Each row is a point. Each copy is the shape, with its points in the same order, stretched, turned, moved and blurred by noise. Some copies are also mirrored. Which?

Shape:
[[-44,-32,-22],
[3,22,21],
[17,-23,7],
[27,-23,-10],
[11,12,23],
[1,16,3]]
Copy 1:
[[-60,-3,10],
[15,19,6],
[8,-17,13],
[5,-25,2],
[19,7,10],
[-1,15,-9]]
Copy 1 is: only turned
Copy 2:
[[-40,-18,51],
[13,-8,-25],
[19,6,27],
[14,26,29],
[20,-4,-17],
[0,1,-15]]
Copy 2 is: mirrored
Copy 3:
[[-5,-55,6],
[-16,35,5],
[24,13,16],
[32,12,1],
[-6,36,13],
[-11,17,-4]]
Copy 3 is: only turned

Shape:
[[-7,0,-1,-10],
[18,6,-9,-15],
[32,11,31,24],
[4,-11,-5,-27],
[-26,-24,-19,-21],
[14,25,19,-6],
[24,-28,26,-33],
[-29,-16,-2,-14],
[16,8,11,10]]
Copy 1:
[[17,6,10,-2],
[21,29,20,5],
[-40,27,5,-5],
[25,7,39,-5],
[42,-11,20,-21],
[-1,13,8,24],
[-7,-9,58,-18],
[29,-21,14,-14],
[-10,21,2,2]]
Copy 1 is: mirrored
Copy 2:
[[16,11,-15,-8],
[22,0,0,-23],
[-12,-44,17,-30],
[29,12,-22,-17],
[34,28,-36,11],
[-1,-6,3,-41],
[27,-22,-32,-32],
[20,27,-36,3],
[6,-16,6,-21]]
Copy 2 is: only turned
Copy 3:
[[7,-1,3,-12],
[33,-4,-11,6],
[34,37,0,43],
[11,-22,2,-2],
[-6,-31,26,-36],
[20,24,-24,14],
[2,-26,4,34],
[-13,-14,24,-31],
[27,20,2,16]]
Copy 3 is: mirrored
Copy 4:
[[-19,1,-11,3],
[-21,15,-13,-16],
[16,35,20,17],
[-39,10,-7,-7],
[-35,-17,-1,-2],
[-6,22,-20,11],
[-60,34,20,6],
[-30,-13,0,13],
[5,18,5,8]]
Copy 4 is: only turned

Shape:
[[12,-1,-38,-19,-22,-25],
[-31,2,-39,-9,-39,-23],
[-30,23,10,2,-30,18],
[-10,-8,1,-9,-12,17],
[3,-24,23,5,2,1],
[42,-17,18,18,3,9],
[-9,10,-9,-26,-13,-15],
[10,-15,20,15,21,42],
[-9,6,7,16,12,5]]
Copy 1:
[[-16,0,-20,-26,-34,-4],
[-32,-4,-16,20,-23,-20],
[-19,1,-23,49,20,8],
[-21,-10,-11,7,10,7],
[-11,-13,27,-9,10,8],
[15,-22,20,-24,1,22],
[-22,9,-19,-1,-6,-4],
[11,-32,-8,-11,28,18],
[15,-13,-1,6,17,-9]]
Copy 1 is: only turned
Copy 2:
[[11,-3,19,20,-20,-28],
[-12,34,14,21,-34,-46],
[-13,34,-15,-19,-37,-6],
[-18,11,7,-6,-19,7],
[-29,-14,10,-17,4,-1],
[-7,-41,-20,-3,10,22],
[5,12,26,-12,-22,-24],
[-16,-5,-17,-8,15,45],
[-4,11,-12,-12,11,-1]]
Copy 2 is: mirrored
Copy 3:
[[14,14,-31,-3,24,-6],
[30,-23,-39,5,8,0],
[10,-36,24,31,-11,-6],
[12,-8,23,-4,-9,-1],
[-6,7,19,-15,-32,-4],
[-14,42,23,22,-29,7],
[11,-10,-5,1,10,-27],
[-14,9,60,9,-29,21],
[-28,-11,15,11,-18,8]]
Copy 3 is: mirrored
